Every row gives one point. To make a cloud, some directions were put in groups of two or more. Within a group, all points are equally far from the middle, so they leave a hole (a ring in 2 directions, a hollow ball in 3). The other directions are filled evenly. Then the cloud was stretched, turned, moved and blurred a little. Count the holes, and give their numbers of directions, smallest first.

Cloud, 14 rows:
[[-0.23  0.48]
 [-0.48  0.11]
 [-0.30 -0.43]
 [ 0.45  0.43]
 [-0.49  0.09]
 [ 0.62  0.06]
 [-0.48  0.01]
 [-0.44 -0.23]
 [-0.13 -0.52]
 [ 0.40 -0.42]
 [ 0.49  0.38]
 [ 0.38  0.48]
 [ 0.49  0.40]
 [ 0.09  0.59]]
Holes: 1 (2)

Cloud, 19 rows:
[[-0.50  0.30  0.19]
 [-0.10  0.66 -0.08]
 [-0.51  0.00 -0.75]
 [-0.44  0.78 -0.48]
 [-0.67 -0.33 -0.21]
 [ 0.54  0.45 -0.16]
 [-0.39 -0.40 -0.58]
 [ 0.27 -0.22 -0.38]
 [ 0.25 -0.47 -0.09]
 [ 0.35 -0.24  0.72]
 [-0.16  0.70 -0.35]
 [-0.44 -0.25 -0.32]
 [-0.22 -0.33  0.15]
 [ 0.19 -0.22  0.69]
 [ 0.12  0.08  0.18]
 [-0.02  0.39  0.26]
 [-0.48  0.56 -0.63]
 [ 0.12  0.05  0.14]
 [-0.32  0.50  0.04]]
Holes: 0

Cloud, 29 rows:
[[ 0.67 -0.32  0.38  0.26]
 [-0.17 -0.26  0.12 -0.42]
 [-0.14 -0.54  0.70 -0.06]
 [ 0.00  0.10  0.28  0.82]
 [ 0.42 -0.62  0.22  0.48]
 [ 0.48  0.13  0.55  0.36]
 [ 0.06 -0.46  0.03  0.81]
 [-0.36  0.53  0.18 -0.12]
 [ 0.24  0.48  0.21 -0.14]
 [ 0.18  0.29  0.29  0.62]
 [ 0.55  0.04  0.04 -0.20]
 [ 0.06  0.14 -0.29  0.62]
 [ 0.21  0.41  0.18  0.47]
 [ 0.07 -0.48  0.84  0.13]
 [ 0.50  0.15  0.11 -0.25]
 [ 0.06 -0.24  0.93  0.29]
 [-0.50  0.10 -0.35  0.08]
 [-0.32 -0.13  0.80 -0.23]
 [-0.46 -0.63  0.25  0.11]
 [-0.88  0.01  0.13  0.21]
 [-0.66  0.18  0.67  0.00]
 [ 0.43  0.27  0.18 -0.25]
 [-0.55 -0.05 -0.29  0.01]
 [ 0.23  0.35  0.21 -0.34]
 [-0.48  0.00 -0.35  0.03]
 [-0.26 -0.73  0.31  0.41]
 [ 0.16 -0.69  0.58  0.27]
 [ 0.03 -0.01  0.00  0.85]
 [-0.41 -0.67  0.28  0.25]]
Holes: 2 (2, 2)

Cloud:
[[ 0.61  0.91  0.60 -0.15]
 [ 0.76  0.38 -0.20  0.33]
 [-0.55  0.45  0.02  0.03]
 [ 0.64  0.51  0.34 -0.13]
 [ 0.31 -0.39  0.17 -0.66]
 [-0.66 -0.18 -0.14  0.05]
 [ 0.08 -0.29  0.02 -0.43]
 [ 0.29  0.07  0.42 -0.60]
 [ 0.22 -0.28  0.31  0.53]
 [ 0.60  0.32  0.63 -0.13]
 [-0.38  0.60 -0.29 -0.15]
 [-0.47 -0.39  0.06  0.26]
 [ 0.56  0.01 -0.39 -0.79]
 [-0.16  0.64  0.72  0.21]
 [-0.45  0.79  0.31 -0.48]
 [-0.19  0.36 -0.45  0.00]
 [ 0.07 -0.16 -0.34 -0.37]
 [-0.08 -0.62 -0.26 -0.17]
 [-0.21 -0.17  0.25  0.16]
 [-0.06 -0.31  0.06 -0.17]
 [-0.31 -0.02 -0.33  0.30]
 [ 0.05  0.29  0.35  0.26]
 [-0.37  0.23 -0.65 -0.11]
 [ 0.46  0.65  0.03 -0.11]
 [-0.78 -0.04  0.12 -0.46]
 [ 0.51  0.57  0.51 -0.56]
 [ 0.33 -0.33  0.27 -0.15]]
Holes: 0

Cloud:
[[ 0.41 -0.65  0.45  0.14  0.11  0.74]
 [-0.36  0.68  0.22 -0.38 -0.17 -0.32]
 [-0.06  0.05  0.23  0.09 -0.90  0.60]
 [-0.26  0.39 -0.42 -0.99 -0.31 -0.03]
 [ 0.00 -0.09  0.80 -0.50 -0.23 -0.26]
 [-0.54 -0.06  0.70 -0.42 -0.08 -0.57]
 [-0.39 -0.34  0.05  0.04 -0.81  0.23]
 [ 0.34 -0.44  0.04 -0.47 -0.91  0.30]
 [ 0.47  0.01 -0.26 -0.86 -0.33  0.19]
 [ 0.20 -0.62  0.10 -0.76  0.50  0.32]
 [ 0.15 -0.79  0.02 -0.17  0.41  0.23]
 [ 0.08 -0.51  0.36 -0.28 -0.55  0.20]
 [ 0.51 -0.40 -0.19 -0.51 -0.08  0.26]
 [ 0.04  0.21 -0.37 -0.22 -0.43 -0.68]
 [ 0.24  0.69  0.35 -0.22 -0.47 -0.08]
 [-0.45 -0.25  0.25  0.58 -0.32 -0.54]
 [ 0.34  0.45  0.26 -0.43  0.29 -0.19]
 [-0.62 -0.53  0.45 -0.56 -0.19 -0.30]
 [ 0.10 -0.32  0.04 -0.39 -0.90  0.60]
 [-0.05  0.09  0.83 -0.47  0.08  0.73]
 [-0.40  0.51  0.48 -0.53 -0.22  0.35]
 [-0.08 -0.38 -0.34 -0.45  0.24  0.21]
 [ 0.08 -0.04 -0.65 -0.14 -0.08 -0.37]
 [-0.48 -0.10 -0.71 -0.22  0.21 -0.16]
 [ 0.06  0.11 -0.19 -0.11 -0.42 -0.72]
 [-0.60 -0.15 -0.27  0.20 -0.49  0.29]
 [ 0.03  0.45 -0.12 -0.04  0.07 -0.47]
 [ 0.85 -0.16  0.61 -0.03  0.33 -0.11]
 [-0.10  0.27  0.39 -0.03 -0.03 -0.56]
 [ 0.50 -0.35 -0.28 -0.09  0.48  0.58]
 [-0.09 -0.05 -0.46 -0.13 -0.08  0.43]
 [-0.07 -0.35 -0.19 -0.52  0.19 -0.49]
 [-0.25 -0.70  0.16 -0.50  0.55  0.34]
 [-0.29  0.68 -0.24 -0.75 -0.28 -0.31]
 [ 0.16 -0.27  0.96 -0.18  0.33 -0.09]
 [-0.35  0.54 -0.05  0.01  0.16 -0.04]
 [ 0.15  0.37 -0.29  0.36  0.19  0.36]
 [ 0.40 -0.71  0.68 -0.05  0.18  0.36]
 [-0.16 -0.47 -0.19 -0.54 -0.36  0.20]
 [-0.90 -0.24 -0.12 -0.45 -0.43  0.17]
 [-0.10 -0.32 -0.55 -0.13 -0.41  0.26]
 [-0.49 -0.36  0.56 -0.41  0.49  0.51]
 [-0.33 -0.40 -0.15  0.00  0.63  0.43]
 [-0.29 -0.52 -0.05  0.07  0.04  0.40]
 [-0.08  0.51  0.13  0.06  0.14 -0.38]
 [-0.05 -0.40  0.16 -0.74  0.47  0.66]
 [-0.21 -0.21  0.30  0.57 -0.58  0.00]
 [ 0.27 -0.39 -0.09 -0.18 -0.39 -0.34]
 [ 0.01 -0.50  0.14  0.37 -0.38  0.43]
 [-0.06  0.07  0.34 -0.15 -0.50  0.71]
 [ 0.20  0.23  0.16  0.03 -0.32 -0.55]
 [ 0.20  0.36  0.11  0.39  0.59 -0.26]
 [-0.38  0.62  0.00 -0.65  0.16 -0.25]
 [ 0.62 -0.42 -0.19 -0.33  0.15  0.11]
 [ 0.63 -0.16 -0.19 -0.78 -0.42  0.24]]
Holes: 1 (3)
